Each row of a before or after table is a point. One or more steps were done to the points. Then noise was added and the rows were shuffled. The steps act on how far a point lies along the listed directions, d1 being the first. What was done? A step turns or swaps two directions, mirrors them in a line or flattens them onto one, adds a multiple of one to another, or multiplies one. Angles are multiples of 10 degrees, from the lower direction toward the higher: turns from -170 to 170, lines from 10 to 170 but not 90. Use the fewest steps. Two steps may share a direction if one is a turn and the other turns, adds or multiplies; they go together, in the order done. Otherwise the lowest direction goes first.

Directions:
(1): |  .04 | -.67 | -.10 |
(2): | -.63 | -.07 |  .25 |
Before, 14 rows:
| -.06 |  .23 | -.18 |
| -.08 | -.64 | -.12 |
| -.12 | -.51 | -.16 |
| -.09 | -.16 |  .03 |
|  .09 |  .54 | -.14 |
|  .58 | -.10 | -.09 |
|  .03 |  .32 |  .07 |
|  .67 | -.30 | -.07 |
| -.27 |  .62 |  .14 |
|  .16 |  .94 | -.10 |
| -.21 |  .30 | -.17 |
| -.08 |  .15 |  .09 |
|  .07 | -.23 | -.22 |
| -.21 |  .47 |  .22 |
After (14 x 3):
|  .09 |  .01 | -.31 |
| -.17 | -.66 |  .26 |
|  .61 |  .30 | -.24 |
| -.57 |  .04 |  .11 |
| -.62 |  .04 |  .22 |
|  .44 |  .27 | -.07 |
| -.31 | -.10 | -.03 |
|  .29 |  .02 | -.06 |
| -.07 | -.57 |  .10 |
|  .23 |  .17 | -.33 |
| -.17 |  .11 |  .08 |
|  .43 | -.15 | -.36 |
|  .20 |  .12 | -.03 |
|  .80 | -.17 | -.50 |
Steps: turn d1 and d2 by 90 degrees

Directions:
(1): | -.35 |  .62 |  .07 |  .63 |  .41 |  .22 | -.13 | -.28 |
(2): |  .41 |  .34 | -.14 | -.15 | -.39 | -.15 |  .07 | -.85 |
(3): |  .02 | -.25 |  .80 |  .01 | -.19 |  .63 |  .20 | -.23 |
(4): | -.43 |  .58 |  .37 | -.32 | -.54 | -.23 | -.15 |  .29 |
(5): | -.16 | -.21 |  .29 |  .48 | -.10 | -.69 |  .59 | -.08 |
Before, 12 rows:
| -.15 |  .36 |  .05 |  .22 |  .10 | -.31 |  .13 |  .51 |
| -.11 |  .02 | -.05 |  .15 |  .06 | -.06 | -.01 | -.04 |
| -.47 | -.18 | -.23 |  .35 |  .20 | -.12 | -.13 |  .28 |
|  .25 | -.69 |  .30 | -.42 |  .14 |  .66 | -.10 |  .24 |
|  .58 | -.37 | -.07 | -.43 | -.15 |  .21 |  .04 | -.11 |
| -.10 |  .55 | -.11 | -.32 | -.03 |  .04 | -.30 |  .31 |
| -.21 |  .39 | -.23 | -.40 |  .05 |  .52 | -.46 |  .37 |
|  .13 |  .09 | -.08 |  .21 |  .37 | -.04 |  .18 | -.21 |
|  .64 | -.14 |  .20 | -.26 | -.23 |  .47 | -.04 | -.37 |
| -.48 |  .32 |  .20 |  .24 |  .31 |  .17 | -.25 |  .36 |
| -.09 |  .76 | -.70 | -.38 |  .05 |  .13 | -.60 |  .32 |
|  .36 |  .05 | -.12 |  .09 | -.20 |  .27 |  .15 | -.30 |
After:
| -.10 |  .07 |  .95 |  .10 | -.41 |  .56 |  .40 | -.27 |
| -.04 |  .08 | -.07 |  .04 |  .01 |  .11 | -.10 | -.10 |
| -.40 |  .06 | -.03 |  .27 |  .17 |  .49 | -.32 | -.05 |
| -.36 |  .50 |  .25 |  .42 |  .22 |  .08 | -.09 | -.11 |
|  .26 | -.57 |  .05 | -.11 | -.07 | -.31 |  .32 |  .27 |
|  .33 | -.09 | -.20 |  .06 | -.30 | -.13 |  .28 | -.09 |
|  .40 | -.38 | -.01 |  .10 | -.22 | -.65 |  .39 |  .05 |
|  .24 |  .16 | -.10 | -.07 |  .22 |  .11 |  .04 | -.27 |
| -.21 | -.56 |  .14 |  .40 |  .35 | -.54 |  .36 |  .46 |
| -.36 |  .02 |  .70 |  .31 | -.17 |  .09 |  .47 | -.07 |
| -.11 |  .21 |  .58 | -.02 | -.17 |  .14 |  .20 | -.02 |
|  .02 |  .51 |  .09 |  .03 |  .14 |  .38 | -.15 |  .25 |
Steps: turn d1 and d2 by 40 degrees; turn d3 and d5 by 140 degrees; multiply d4 by 0.7
